Each point is reached from the start by the listed moves, each made once or not at all, plus a little noise. Is the number of moves made odd or even? Then give how often each move was made.

Moves:
(1): [ 28 -53]
(2): [30 31]
Start: [ 20 -14]
Points:
[51 18] -> odd (0, 1)
[ 77 -36] -> even (1, 1)

Moves:
(1): [ 27  40 -13 -32]
(2): [-32  77  -4  42]
(3): [  4 -20  65  -7]
(4): [46  6  0 45]
Start: [-15 -20 -34  21]
Points:
[72 11 23 30] -> odd (1, 0, 1, 1)
[-46  55 -37  58] -> odd (0, 1, 0, 0)
[33 77 22 64] -> even (1, 1, 1, 1)

Moves:
(1): [ 59  -7   5  13  17   6 -26   9   5]
(2): [ -6  40   8   9   1  21 -12  14  -5]
(3): [-1  0 29 -8  8 15 10  1 -5]
(4): [  4  -7  11  22 -19  -3   1 -10  11]
(5): [-24  -2  -4  17  35  -2 -12 -13  12]
(6): [-14 -12 -29   7  -8  49  -7 -12 -19]
(7): [  9  20 -14  10   0  -4  31 -15  11]
(8): [ -7  -2  -5  23  12   8  13  54 -29]
Start: [ -4   5 -20 -11  -3  23 -20 -17 -18]
Points:
[-12 -12 -38  18 -27  70 -28 -35 -29] -> even (0, 0, 0, 1, 0, 1, 0, 0)
[ 30  13 -41  50  64  29 -17  22 -19] -> even (1, 0, 0, 0, 1, 0, 1, 1)
[ 27  19  -2  54   9 121 -41  40 -60] -> even (1, 1, 1, 1, 0, 1, 0, 1)
[-17  45 -22  20   9  53 -19  51 -52] -> even (0, 1, 0, 0, 0, 0, 0, 1)
[-32  30 -45  24   4  99 -26  36 -75] -> odd (0, 1, 0, 0, 0, 1, 0, 1)
[ 34 -16 -22  25  25 101 -29  36 -66] -> even (1, 0, 1, 0, 0, 1, 0, 1)

Moves:
(1): [-15  15   7  -2 -21  -1  18   3 -15  21 -30   7 -11   0]
(2): [ 20 -31 -10 -43  77 -31   5  -4  10  16 -12  -6   0  10]
(3): [-25  31   9  -8  26  11  48 -24 -16  18 -10  -2  -5 -13]
(4): [-14  22   9 -17 -31  20  -9  25  25  12  19 -12 -17 -10]
(5): [-32 -25  -8  18  10 -12  30 -16 -66 -15 -12  -7 -32 -48]
(6): [  7 -16   9   3 -27  24   2  18   4 -21 -17  25  24  21]
(7): [ 29 -14 -26  32  -7  -5  28 -39  27  -3  19 -33 -21  -2]
(8): [ 26  -1   1 -12  19   3   0  -5  -8 -25 -24  -5   7  27]
(9): [ 40 -11   8  54   1 -23  -1  25  61 -30  23  23  17  -4]
(10): [ -2 -14  26 -31 -11  -1 -10  10  -7  27  32  39 -40 -30]
(11): [ 14 -18 -12   7  -6  10  -1  -4 -17   6  -4   6  -5 -32]
(12): [ -4 -10  -7  44  10  16   3  -6 -11  -8   4 -24  -1  12]
Start: [ -6 -10  -2 -13  10  15  20  20 -19  21 -34 -15  -9  10]
Points:
[  27 -105   29  -12   61  -23   50   50  -15   -2  -15   60  -41  -44] -> odd (0, 1, 0, 0, 1, 1, 0, 0, 1, 1, 0, 0)
[ 44 -43  15 -17  25   5  12  82  82   2 -20  12  14  26] -> even (0, 1, 0, 1, 0, 1, 0, 0, 1, 0, 0, 0)
[ 41 -34 -16  11 101 -23 121 -17  12  -5 -29 -50 -59 -31] -> odd (0, 1, 1, 1, 1, 0, 1, 1, 1, 0, 0, 0)
[ 14 -52  17  59  53  16  90   1 -85   0 -24  15 -69 -82] -> odd (0, 0, 1, 0, 1, 0, 0, 1, 1, 1, 1, 1)
